Every row gives one point. Each copy is the shape, with its points in the same order, turned, moved and blurred by noise. Is it also mirrored, or only turned?

Shape (9 x 3):
[[ 22  16 -54]
 [ 18  39  43]
 [  5  -1   6]
 [  1   4  20]
 [ 16   6 -42]
 [ -5  23  25]
 [  1  10 -16]
 [ 17   2  10]
 [  7  29 -35]]
Copy 1:
[[-16 -23 -60]
 [ 58  26 -24]
 [ 13   1  -9]
 [ 22  11  -1]
 [-15 -19 -44]
 [ 26  32 -13]
 [ -4   3 -29]
 [ 21  -7 -13]
 [ -5   4 -54]]
Copy 1 is: only turned
Copy 2:
[[-18  46 -35]
 [-18  -6  49]
 [  0  -4  11]
 [ -6 -17  17]
 [  2  25 -29]
 [-28 -14  30]
 [-15   4 -14]
 [  3   0  18]
 [-34  24 -18]]
Copy 2 is: only turned
Copy 3:
[[  2 -15 -57]
 [ 32  57   8]
 [  4   7   4]
 [  6  19  12]
 [  3 -14 -42]
 [  3  38   6]
 [ -7   4 -19]
 [ 18   9   2]
 [ -1   9 -48]]
Copy 3 is: only turned

Shape, 9 rows:
[[  1   0  30 -14  27  38]
 [-26  21 -19 -12   9 -36]
 [  3   0 -45 -19  28  12]
 [-26   2 -11  -3  24  -3]
 [-46  43 -17  12 -40 -24]
 [-27  -7 -33  10  -7  -9]
 [-13 -46  20 -29  23  20]
 [ 16 -16  -1  17  12   9]
 [ 19 -35  -5 -11 -12   6]]
Copy 1, 9 rows:
[[-29  37   5 -14   9  28]
 [ 37   8 -39 -12  22 -13]
 [ 24  -3 -23 -25  13  51]
 [  2   5 -39 -12  20  12]
 [ 42  23 -58  29 -14 -29]
 [ 17 -15 -48  -1  -7   8]
 [-38   8 -10 -53  -3  15]
 [-10 -14   5   2   1  18]
 [ -1 -16   6 -26 -27  12]]
Copy 1 is: only turned
Copy 2:
[[ 31 -31  12 -34 -13   7]
 [-33   9  22  -7  32 -14]
 [ -1  -2 -30 -27  40   0]
 [ -9 -14  14  -8  28   7]
 [-36  52  39  20   7   7]
 [-28   5  -8  17  27  19]
 [ -4 -60 -11 -24 -17  14]
 [ 19 -26 -13  10   7  -7]
 [ -2 -22 -31   6 -11  -9]]
Copy 2 is: only turned

Shape:
[[  4  -6 -21   2   7   9   0  -5 -20]
 [ 22 -33  44   7   5 -16  11 -51  33]
 [  2  29   0  10  16  12  28 -13 -21]
 [-18 -16  12 -33 -33 -10  12   9  13]
 [-16   0 -35  -6  27  -4   9 -13  -7]
 [  1 -15  35  -9 -11  38  25 -11  45]
 [-21 -16  29  19 -17 -11   0  -9  32]
 [ -1  -6  34  -7 -32   9   8 -30  35]
 [ 17  15  12   7   8   4  18  18  13]
 [ -4  11   7  -6  23  12  -8   6 -17]
 [ -1  24 -15 -12  13   3  10   3   5]
 [ 34  24 -16  34  16  14  12   9 -13]
 [-18 -10  -8  -5   8  -2  27   5 -15]]
Copy 1 (13 x 9):
[[ -1  -9 -13  -4   6  25 -14 -16   5]
 [ 60  -6  20  10  35 -15  41 -26   5]
 [-16  18  10  12  13  40   8  -4   2]
 [ 30 -13  -9   2 -33 -13  11  19   1]
 [-21  -7  -9 -31  10  15  -3 -11  13]
 [ 53 -12  -6   4  22  21  35  42   8]
 [ 30  -8 -27  20  18 -26  24  11  -4]
 [ 50  -9 -15  20  -1   2  45  14  13]
 [ 11  14   9  18  20   9  -9  18  17]
 [  3  28 -10  -5  11  22 -12  -4  -7]
 [ -7  18  -4  -9   3  19  -4   6  25]
 [ -9  13   5  29  39  35 -28  -7  26]
 [-14 -13   4  -7   3   9  -2   9 -14]]
Copy 1 is: mirrored
Copy 2:
[[ -8 -15 -20   6  20   4   6   2 -20]
 [ 59  -4  14 -30 -13  19  15 -58 -24]
 [ -4  16   9  -4  39   1  23   2 -31]
 [-13  -9  11 -22 -42 -18  14 -11  -3]
 [-14 -10 -31 -21  37  -1  16  -4  -5]
 [ 18  27  24 -34 -35  38  16  -8  -6]
 [ 13  -1  20   0 -17   8  30 -39  16]
 [ 15  27  13 -11 -38  10  22 -37 -10]
 [ 15   7  28 -10  18   1   3  12   0]
 [-23  -8  10  -4  26  12  -4  -7 -16]
 [-14  13  -4 -19  24 -10  -5   0  -6]
 [ 21  11   6  21  48   4   0  22 -14]
 [-14 -19  -5 -19  10  -2  30   5 -12]]
Copy 2 is: only turned
